Rows are points. Each copy is the shape, with its points in the same order, stretched, turned, moved and blurred by noise. Some copies are also mirrored. Which?

Shape (5 x 2):
[[-0.7 -1.2]
 [ 2.9 -3.3]
 [ 3.8 -3.8]
 [ 0.2  3.0]
 [ 2.6 -1.4]]
Copy 1, 5 rows:
[[-1.1  0.9]
 [-2.0 -3.6]
 [-2.3 -5.0]
 [ 4.1  1.7]
 [ 0.2 -2.7]]
Copy 1 is: only turned
Copy 2, 5 rows:
[[ 2.9  0.0]
 [ 5.2 -3.0]
 [ 6.2 -3.4]
 [-1.2 -2.1]
 [ 3.6 -3.4]]
Copy 2 is: mirrored

Shape (7 x 4):
[[ 2.6 -2.6 -0.8 -2.2]
 [ 0.1 -2.2  1.5 -1.3]
 [-1.8 -2.9  4.1  2.9]
 [-0.1 -3.9 -1.8  2.2]
 [ 6.2  7.2 -0.9 -2.4]
 [-1.3  4.0 -1.5 -6.1]
 [ 0.0 -1.2  3.7  0.8]]
Copy 1 (7 x 4):
[[ 1.5 -1.9 -4.0 -2.9]
 [ 0.3  1.7 -1.5 -3.3]
 [ 1.5  3.8  2.1 -5.9]
 [ 0.8 -2.2  0.7 -4.2]
 [ 5.2  0.1 -5.3  5.5]
 [-2.7  0.5 -4.4  3.8]
 [ 2.0  3.7 -0.1 -3.9]]
Copy 1 is: only turned
Copy 2:
[[ 2.7  0.2  1.5  2.3]
 [ 0.3 -1.6  2.4  1.3]
 [-2.2 -4.9  0.1  0.4]
 [-0.2  0.6 -2.0  3.3]
 [ 5.0  1.9  1.4 -6.2]
 [-0.3  4.8  4.2 -2.7]
 [-0.5 -4.5  1.3 -0.6]]
Copy 2 is: mirrored

Shape (11 x 8):
[[-3.4  4.7 -3.8 -2.8 -3.1 -3.6 -0.8 -4.2]
 [ 4.2 -1.6  1.4  1.7  0.3  3.7  1.6 -0.9]
 [-3.3  1.7  2.2  0.4 -2.9 -1.1  1.5  3.1]
 [ 4.7 -2.9 -1.7 -2.3 -0.3 -0.2 -0.4 -0.2]
 [-2.3  4.9  4.7  3.2 -2.0  0.4 -0.4 -2.7]
 [ 4.1 -0.5  1.1 -0.2  0.6 -2.9 -0.1  3.7]
 [ 3.0 -3.2  0.4 -4.5 -0.9 -2.8  2.8  0.1]
 [-3.0 -3.0  1.0 -5.4 -0.7  3.9 -0.4  0.0]
 [-3.3 -2.3 -1.9  3.0 -3.3 -3.0  1.2  1.2]
 [ 3.6 -1.7  2.3  2.7  0.5 -3.4 -1.5 -3.6]
 [-2.4  4.7 -3.7  2.0  4.1 -0.4  3.9  2.4]]
Copy 1, 11 rows:
[[ 0.7  9.0  4.7  2.4  1.3 -0.7 -3.4 -0.8]
 [-0.8 -1.7 -2.2 -0.8  5.6  3.2  1.9 -2.7]
 [-2.5 -1.6  1.8  0.8 -1.0 -1.1  0.2 -5.4]
 [-0.6 -0.6 -1.1 -1.1  2.7  1.4  4.6  1.5]
 [-0.2  2.5  2.6  2.7  1.8  3.1 -4.8 -6.6]
 [-3.1 -3.0 -1.3  2.2 -1.7  2.5  4.1  1.1]
 [-0.3 -2.5  3.3 -2.0  1.0  1.6  4.3  4.2]
 [ 0.7 -2.2 -1.3 -6.8  1.1 -1.4  0.5 -3.1]
 [-0.2 -2.0  1.7  2.9  4.1 -4.2  2.0 -1.4]
 [ 2.5 -1.0  2.2  4.2  4.1  3.3  0.0  3.0]
 [-9.5  0.2 -2.8  4.2 -0.5 -2.1 -5.1 -1.7]]
Copy 1 is: only turned
Copy 2 (11 x 8):
[[ 1.8 -2.2 -0.6 -1.9 -0.1 -4.8  2.2  6.2]
 [-0.5  2.6 -0.3  1.2 -1.6  3.1 -4.7 -2.0]
 [ 0.7 -2.5 -1.5  0.1 -4.8 -0.3  2.6 -1.4]
 [-0.2 -0.4 -3.7  2.3  5.2  0.8 -1.7  2.7]
 [-1.6  1.1  3.2  0.1 -9.7 -0.9 -0.2 -2.8]
 [-2.7 -0.1 -6.7  2.1  0.6 -0.6 -0.3  1.2]
 [ 0.9 -1.2 -5.7  3.9  3.2  1.5  0.8  4.9]
 [ 6.5 -0.4  2.3 -0.2  3.6 -0.2  1.2 -2.8]
 [-2.3 -4.5  0.9 -1.7 -0.3  3.5  4.8  0.3]
 [-5.4  1.1  0.4  4.2 -1.2  2.0  0.6  1.2]
 [ 1.1  4.5 -3.7 -7.0 -0.4 -1.2 -0.9 -0.3]]
Copy 2 is: mirrored
Copy 3:
[[-2.0 -9.1 -4.2  0.0 -3.9 -4.0 -1.7 -4.5]
 [ 1.7  5.4 -2.5  3.7  2.8 -3.4  2.2  1.8]
 [-2.4 -2.4  0.7  1.8  0.1  3.4  2.2 -3.3]
 [ 3.3  3.4 -1.8 -1.4  2.2 -4.5 -0.1 -1.5]
 [-5.0 -3.9 -6.3  4.0  0.1  0.7  3.9  0.7]
 [ 0.3  4.3 -3.3 -2.0 -0.8  1.8  2.5 -3.1]
 [-1.4  2.1  1.1 -1.6  1.6 -5.5  1.1 -3.7]
 [-0.8 -2.9  4.5  0.6  7.4 -3.2 -4.6 -1.3]
 [ 2.2 -2.7  1.9 -0.5 -2.4  0.2  5.1 -0.7]
 [-0.6  1.6 -6.5 -1.8 -0.7 -4.1  6.3  2.8]
 [-1.4 -0.7 -0.5  4.0 -7.7  2.6 -0.2 -1.3]]
Copy 3 is: mirrored
